Each point is reached from the start by the listed moves, each made 0, 1 or 2 times, or once backwards (-1), plus a little noise. Is the number of moves made odd or even? Then give how often each move was made.

Moves:
(1): [0.14 0.27]
(2): [-0.35  0.04]
Start: [0.11 0.25]
Points:
[0.60 0.48] -> even (1, -1)
[0.24 0.53] -> odd (1, 0)
[-0.60  0.32] -> even (0, 2)

Moves:
(1): [ 0.35 -0.02  0.08 -0.23  0.09  0.06  0.02  0.13  0.11]
(2): [ 0.12  0.34 -0.19  0.02  0.13  0.10 -0.04 -0.14 -0.14]
(3): [-0.03  0.22  0.33 -0.08 -0.05 -0.01  0.02 -0.07 -0.18]
(4): [ 0.12  0.13  0.02  0.24 -0.14 -0.11  0.07  0.15  0.19]
(5): [-0.03 -0.02  0.19  0.14  0.45 -0.19 -0.26 -0.06 -0.01]
(6): [ 0.07 -0.05  0.05  0.24  0.06  0.43  0.10  0.20  0.02]
Start: [ 0.09  0.07  0.13  0.08 -0.36 -0.23  0.19 -0.04 -0.04]
Points:
[ 0.14  0.98  1.07  1.42  0.35  0.04 -0.03  0.11 -0.20] -> even (-1, 1, 2, 2, 2, 2)
[ 0.50 -0.15 -0.31 -0.15 -0.68  0.03  0.48  0.20  0.25] -> odd (1, 0, -1, 0, -1, 0)
[ 1.11  0.84  0.49  0.05 -0.38 -0.25  0.37  0.30  0.23] -> even (2, 1, 1, 2, 0, 0)
[-0.29  0.32  0.95  0.35 -0.81 -0.58  0.30 -0.04 -0.19] -> odd (-1, -1, 2, 1, 0, 0)
[ 0.97  0.56 -0.35  0.72  0.02  0.81  0.40  0.42  0.22] -> odd (1, 2, -1, 1, 0, 2)

Moves:
(1): [ 0.50 -0.20  0.04  0.23 -0.10 -0.14 -0.05 -0.31  0.02  0.14  0.00  0.08]
(2): [-0.08  0.26  0.04  0.34  0.17 -0.02  0.21 -0.26 -0.08  0.33  0.05 -0.08]
(3): [-0.16 -0.08  0.48  0.01  0.14  0.01  0.09 -0.21  0.10 -0.04  0.15  0.16]
(4): [-0.18 -0.09 -0.05  0.20 -0.11 -0.05 -0.07 -0.01 -0.21 -0.11  0.01  0.00]
(5): [ 0.00 -0.15 -0.18  0.16  0.35 -0.09 -0.11 -0.31  0.09 -0.19 -0.07 -0.20]
(6): [ 0.00 -0.22 -0.06  0.24  0.02  0.27 -0.14  0.16  0.08  0.04  0.05  0.05]
(7): [ 0.02 -0.28 -0.07  0.00  0.11 -0.05  0.35  0.02 -0.12  0.05 -0.11  0.24]
(8): [ 0.18  0.12  0.07  0.11  0.27 -0.01 -0.08  0.31 -0.20 -0.08  0.12 -0.02]
(9): [ 0.14  0.13 -0.09  0.18 -0.03 -0.16  0.11  0.26  0.22 -0.14 -0.02  0.03]
(10): [-0.26 -0.10  0.06  0.16  0.02 -0.35 -0.10 -0.02  0.09  0.35 -0.10  0.01]
(11): [-0.07 -0.13 -0.22 -0.13  0.03 -0.13  0.08 -0.08 -0.05  0.09  0.52 -0.17]
Start: [-0.19  0.20  0.22 -0.11  0.07 -0.19 -0.01 -0.43  0.08  0.29  0.16  0.01]
Points:
[-1.28 -0.43  0.40 -0.31  0.78 -1.68  0.57 -0.40  0.77  0.17  0.95  0.03] -> odd (-1, -1, 2, 0, 1, -1, 1, 0, 2, 2, 2)
[ 0.69 -0.09 -0.36  0.77  1.45 -0.45  1.08 -1.03 -0.79  0.70  1.34 -0.19] -> odd (1, 2, 0, 0, 1, 0, 2, 2, 0, -1, 2)
[-0.27 -0.39  0.19 -0.09  0.59 -1.43  0.40  0.29  0.69  0.59  1.03  0.20] -> odd (0, -1, 1, -1, 0, 0, 1, 1, 2, 2, 2)
